Each row of a before or after table is a point. The points were changed in one or more steps. Then noise was added and the rows were shuffled. The steps act on columns, c1 being the first. What was done? A step turns or swaps two columns, mirrors them in a line or flattens them onto one, adds a multiple of one to another, or multiplies or shifts one. Angles are multiples of 10 degrees, from the lower column toward the higher: turns from -170 to 170, lines from 10 to 170 but not 90. Use the fewest steps. Two steps may share a column if one is a turn and the other turns, adds or multiplies; they go together, in the order done. Otherwise the lowest column goes first.
In the rows, zero is written as 128.

Before (12 x 2):
[[ 51 165]
 [132  67]
 [ 70 125]
 [114 136]
 [118  66]
 [161 146]
 [106 134]
 [140 145]
 [130  99]
 [ 88 120]
 [236 111]
 [178 153]]
After, 12 rows:
[[ 47 143]
 [174 119]
 [143 127]
 [111 130]
 [ 90 133]
 [138 125]
 [106 133]
 [238 110]
 [135 127]
 [155 124]
 [ 72 138]
 [127 127]]
Steps: flatten c1 and c2 onto the line at 170 degrees

Before:
[[ 46 166 156  73 146 104]
 [ 50 181 114  75 119 140]
 [113 134 118  93 110  72]
 [ 51 111 141 140  37  86]
 [160  93  98 158 114 130]
 [137 197 125 145 169 132]
 [137 178 138 147 152 176]
 [143 182  97 127  99 117]
 [ 58 121 110 187  84 153]
 [ 93 177 104 149  81 172]
 [108 187 156 127 157 110]
 [147 208 115 110 165 139]
 [ 64 131 140  58  77 122]
 [ 65 171 116  56 158 110]]
After, 14 rows:
[[125 154 166 114 165 139]
 [115 140 206  61 147 103]
 [130 246 153 144  80 172]
 [135 115 149 162 114 131]
 [116 195 163  64 120 141]
 [115 207 192  49  77 123]
 [131 135 174 146 169 132]
 [136 186 159 172  82 153]
 [127 225 147 129  98 117]
 [128 247 190 127  38  86]
 [129 143 205 123 156 110]
 [122 162 168  92 111  72]
 [132 142 188 148 152 176]
 [113 126 167  47 157 109]]
Steps: flatten c1 and c4 onto the line at 80 degrees; add -1.5 times c5 to c2; shift c3 by 50

Before:
[[183 114  49 162  61 121 119 125  82  87 117]
 [117 216  72 129  62 100  95 102  84  83 141]
 [ 71 226 181 169 151  56 167 144 171 204  93]
 [145 116  49 132 138 141 111  45 137 164 122]
 [141 130  99 104  49 165 147  88  52 164 100]
 [199 184 168 132 116 176 123 134 132 137 203]
 [103 190 115 176 140 180 140 140  95 106 140]
 [ 81 104 105  85 137 151  51 133 191  96 177]]
After, 8 rows:
[[ 95 143  98 182  45 123 146 124  93 106 197]
 [ 89 146 135  90  33 166 168 151 141 145 166]
 [174  62 186 124 173  59 189 179 170 213  98]
 [112  68  81 129 108 178 143 163  60 130  53]
 [198 132  71 114 160 151  76 109 152  79 127]
 [106  52 114 173 133 180 154 161 161 129 139]
 [128 182 104 118 136 136 131 178 110 162 201]
 [107  81  91 150  52  99 114 207 153  88 174]]
Steps: turn c1 and c9 by -110 degrees; turn c1 and c5 by 20 degrees; turn c2 and c8 by 140 degrees; add -0.3 times c6 to c2; mirror c3 and c11 in the line at 150 degrees; turn c4 and c10 by 30 degrees; shift c7 by 20

Before, 10 rows:
[[ 88 111 129 126 148 124 183 162 157  68  26 184 127 154]
 [193 159 136 174  75 114 127 137 214 120 105 108 149 123]
 [103 180 151  89 122  70  94 158  71 145 118 127  94 145]
 [130 153 155  78 186 131 187 177 142 113 135 101  54 163]
 [ 66 207 142 131 137 178 195 104  72  23  71 172 146  87]
 [186 182 186 163  25 148 107 220 184 175  86  52 158 156]
 [121 144 127  81 122 102 128 200 120 101 118 100  99  81]
 [158 120 221 154  54 105 103 171 194 115 143  82 104 129]
 [ 36 112 128  39 210 130 109 149 118 170 104 138 109 125]
 [ 66  60 102  72 171 100 172 138 110 117 133  93 108 163]]
After:
[[134 210 151 112 137  75 209 138 197  21  56 184 124 145]
 [194 157 140 116  74 151  46 121  80 121 105 121  82 109]
 [ 79 111 124 129 216 131 129 110 216 173 100 139 217 132]
 [142  61 103 139 171 158 170 126 190 117 143  72 185 112]
 [162 183 185 109  31 133  70  27  81 174 107  64  90  75]
 [180 157 161 191 184 141 151  77 147 120 145  80 193 123]
 [150 119 219 158  52 165  59  92 102 115 148 100 106  87]
 [120 147 127 149 123 170 136  55 132  95 114 154 175  89]
 [ 69 183 149 150 118 191 161 112 128 147 121 106 173 135]
 [172 109 131 133 149 139 128  99 185  65  16 125 137 190]]
Steps: turn c7 and c9 by 60 degrees; turn c1 and c9 by -70 degrees; mirror c4 and c13 in the line at 140 degrees; turn c6 and c8 by -170 degrees; turn c12 and c14 by 60 degrees; add -0.3 times c12 to c11

Before, 14 rows:
[[134 106 127  94  51 141 161 104 194 192 100 114 100 175 149 147  76 167
  192 113  75 111 103  75]
 [157  93 102 100 151 111  81 112 167 126 192  67  97  80 142 111 118  62
   81 142 120 177 149 188]
 [135 156 149 136 150  97 174 185 106 110 165 113 128 118 150  92 152 158
  139 110 113 134 171 176]
 [155 110 162  81  60 113  74 166 180 124 179 125 101  77  62 142 116 130
  189 169 119 162 103  93]
 [ 55 112  84 152 131 104 167 129 181 175  95 106 165  83 148 165 110  98
  193 157 136 145 158 155]
 [153 200 117  87 159 164 167  79  94  81 108 160 170 193 135  62 115 132
   85  61  43 156 116 155]
 [ 61 179 139  84 103 156 191  71 101 146 158  89 109  93  69  56 165 150
   94  94 110 147 136  90]
 [ 55 168 128 176  84 169 131 184 141 153 158 145 141 103 167 110 110 133
  144 116  71 170 127 139]
 [117 165 111  97  92 177 140  90 170  82 115 115  75  75 121 161 127 102
  125 105 120  93  86  98]
 [148 104  85 148  86 167 175 133 112 112  98 151 152 172  99 154 133 117
  157 157 100 130 150 178]
 [167  94 113 106 165 198 154 175  94 125 144 161 145 122 122  99  87  83
  128  80 155 124 157 122]
 [103  87 155 154 149 137 121 120 197 151  79  99 137 135 146 100 162 160
  102 137 136  96 104  81]
 [ 85 170 153  58 162 145 114 153 157 127 144 149 122  78 148 102 167  86
  194 144 163  84 107 189]
 [ 65  78 101 103 145 107 166 112 123 181  78 128 138  89  74  53 119  67
  182 147 109  80 193 120]]
After:
[[112  98 129  92  45 102 172 100 185 194 151 117 155 168 153 146  75 166
  209 117  78 107 157 100]
 [121 162 113 101  84  57 139  98 169  88 135 117 158  84 112 162 139  96
  130 106 119  94 131  96]
 [ 88 111  84 150  88 114 176 125 112 108 147 146 116 178 102 151 137 113
  137 151 104 126 204 187]
 [140 154 146 131 158 146 181 184 105 101  95 111 116 125 147  91 160 168
  120 108 114 138 217 176]
 [121 110 160  85  63 119  68 165 171 124  65 131 172  78  60 137 119 135
  195 167 119 158 160 122]
 [116  99 102 102 148 116  84 104 170 133  59  77 144  84 146 112 118  62
   67 139 126 174 200 170]
 [207 163 129 179  78 115 127 187 135 149 120 141  73 100 173 108 111 128
  138 119  75 174 169 141]
 [103  95 120 105 169 102 154 166  96 129 102 168  31 116 118 101  91  88
  135  82 153 127 210 127]
 [191 103  83 153 136 170 161 123 181 179 184 105 154  87 144 166 110 103
  181 157 138 150 208 174]
 [106 192 120  81 161 148 158  86  99  74 141 162   6 194 132  55 108 129
   81  61  48 154 172 140]
 [173  85  98 105 143 149 166 117 121 181 191 126  72  94  78  59 117  71
  180 147 122  81 248 137]
 [176 174 150  63 166 116 108 151 156 121 122 149 100  78 141  97 161  87
  170 152 167  83 153 214]
 [134  89 154 149 156 130 128 123 201 152 176 104  83 133 146  96 160 162
  120 142 136  96 161  69]
 [206 179 143  81 111 100 192  71 102 143 121  89  50 100  71  58 158 142
  115  95 116 151 182  77]]
Steps: turn c1 and c11 by -160 degrees; turn c6 and c13 by -130 degrees; add 1 times c16 to c13; turn c19 and c24 by 20 degrees; shift c23 by 50
